Rows are points. Examples show where two turns around zero, p and q, send a point. Write where each new point lands after one turn and then the other. Backwards means that the second turn is done in reverse. Each puzzle has new turns, and all numbers are rounded.
In the rows, 128 means zero.

Turn p:
[204 129 135] => [124 133 204]
[ 85 137 142] => [126 105  88]
[136 106 128] => [149 135 136]
[ 87 139 108] => [115 137  84]
Turn q:
[ 91 101 134] => [ 95 100 111]
[116 169 150] => [107 171 130]
[154 151 153] => [131 155 161]
[151  91  76] => [178  85 111]
Where do these land?
p, then q backwards: [111 140 101] => [101 149 127]
p, then q: [109 137 175] => [137  77 131]
q, then p: [165  67 111] => [190 131 167]
q, then p backwards: [126 168 125] => [125 114  90]

Turn p:
[127 136 139 171 107 136] => [127 158 128 161 105 120]
[116 162 143 136 169  88] => [182 133 141 136 148 164]
[116 150 136 114  90 131] => [104 109 140 153 111 146]
[150 125 136 118  92 108] => [116 117 166 125 103 121]
[151 159 140 121 184 132] => [147 147 141 123 189 143]
[114  33 141 130 142 199] => [ 75 171  56  64 113 107]
[122 131  59 106 111 102] => [146  59 123 135 125  94]
Turn q:
[102 142 145 138 109 199] => [152 155 144  64 159 118]
[172 109 125 103 102 162] => [118 115 163 132 160  81]
[156 150 129 141 186  79] => [ 96 152  92 167  75 126]
[107 134 105 164 128 147] => [110 131 110  90 141 149]
[152 130 115  56  79 102] => [165  88 132 188 165  96]
[ 71 117 128 137 113 161] => [156 117 135  74 139 155]
[162 130 149 152 137  88] => [ 99 154 135 171 112 142]
[102 112 127 131 170  87] => [128 112 112 137  73 156]
Where do these land?
q, then p: [102  84  90  96  66 146] => [129 163 115  41 141 120]
p, then q: [108 150 147 107  55 121] => [142 130 177  89 158 173]
p, then q: [102 152  82 168 152 135] => [ 59 124 103 140 127 133]
q, then p: [129 159 131 107 145 111] => [143 120 142 150 124  96]
q, then p: [170 128 153 145 182 168] => [139  86 155 158  98 181]
q, then p backwards: [115  94 140 144 170 117] => [114 106 155 119  86 109]
p, then q backwards: [169 129 153 129 126  98] => [129 104 171 131 119 154]

Turn p:
[ 89 152 150  92 151  91 184 128 157] => [ 82 169 126 143 148  87 170 171 118]
[ 97 106 150 150  87 150 112  82 114] => [116  79 137 109 143 104  98 117 176]
[121 171 149 131 149 153 133 145 101] => [ 97 113 144 109 133 153 127 145  87]
[180 152 149  93 153 146 121 161 140] => [126 170 133 128 119 193 124 156 113]
[ 95 142 105 105 126 158  97 113  95] => [ 96  87 103 148 124 133  90 121 113]
[123  91  72 159 127  80 144 176 161] => [187 165  93 128 128  86 165  86 106]
[127 124  87 130 104 140 162 134 127] => [134 113 105 144 152 134 162 100 129]
[133  93  87 129 167  90 162 106  98] => [129 120 126 160  70  99 179 106 127]
[166  76 165  89 149 158  93 176 161] => [130 198  97  89  97 180  96 128 157]
[114 137 150 165 118 147  84  83 155] => [127 118 174 122 150 109  69 112 149]
[162 164 144 165  76  95 117 106 100] => [184  76 169 128 146 129 128 166 134]
Turn q:
[129  56 156 104 127 134 100 180 120] => [150 146 123  52  95 150  84 130 129]
[113 148 102 141 118 119 154  95 176] => [102 125 140 176 126 105 145 158 158]
[ 98 156 107 184 152 150 143  79 144] => [129  97 111 181 137 140 187 162 146]
[127 125 141  88 134  93  72 184 138] => [105 112 180  69 117 138  88 118 103]
[113 187  87 151 112 180 176 100 148] => [115 155 130 221 135 149 174 134 143]
[169 108 165 166  74 124 138 110 110] => [185 161 110 125 176  94 112 146 129]
[ 99 114 153  79 142  93 133 155 107] => [ 98 111 109 103 103 127  76 114  98]
[166  85 127  90 146 123 112 123 114] => [144 127 123  83 105 105 120  85 145]
[135 184 136 157 154 168 159  89 149] => [150 120 132 199 118 122 184 136 110]
[126 123 127 124 108 141  99 104  96] => [153 113 122 128 156 145 114 104 147]
[133 120 107 124 142  82 123 190 106] => [ 77 142 127  69 139 131 126 122 100]
Where do these land?
q, then p: [148 152 115  93 170 108 147 159 160] => [115  84 116 113 150  87 140 171 145]
q, then p: [119 128  31 107 130 122 120 145 104] => [ 49 141 135 152 168  89 115 107 139]
q, then p backwards: [170 136 158 138 126 170 124 118 169] => [173 129 121 155 139  71 127 119 140]
q, then p: [105  89 177 166 134 133  87 146  96] => [130 142  82 139  89 198 122 117 131]
q, then p: [122 144 140  87 138 156 112 140 144] => [131  98 142 106 142 139 106 136 163]
q, then p backwards: [118  71 107 126  94  88 151 120  54] => [ 69  88 131 100  81 168 108 167 160]
p, then q backwards: [116 172 142 146 154 118 121 118  90] => [115 160 158 125 152  99 112 148 156]
q, then p: [145 107 102 144 138  90 137  49 193] => [177 198 122 113 145  64 166 137 143]
q, then p backwards: [133 145 163 127 107 103 121 145 139] => [113 165 141 144 136 114 102 129 136]
q, then p backwards: [104 137 144 146  90 192 161 139 131] => [183 146 107  77 133 114 109 142 158]
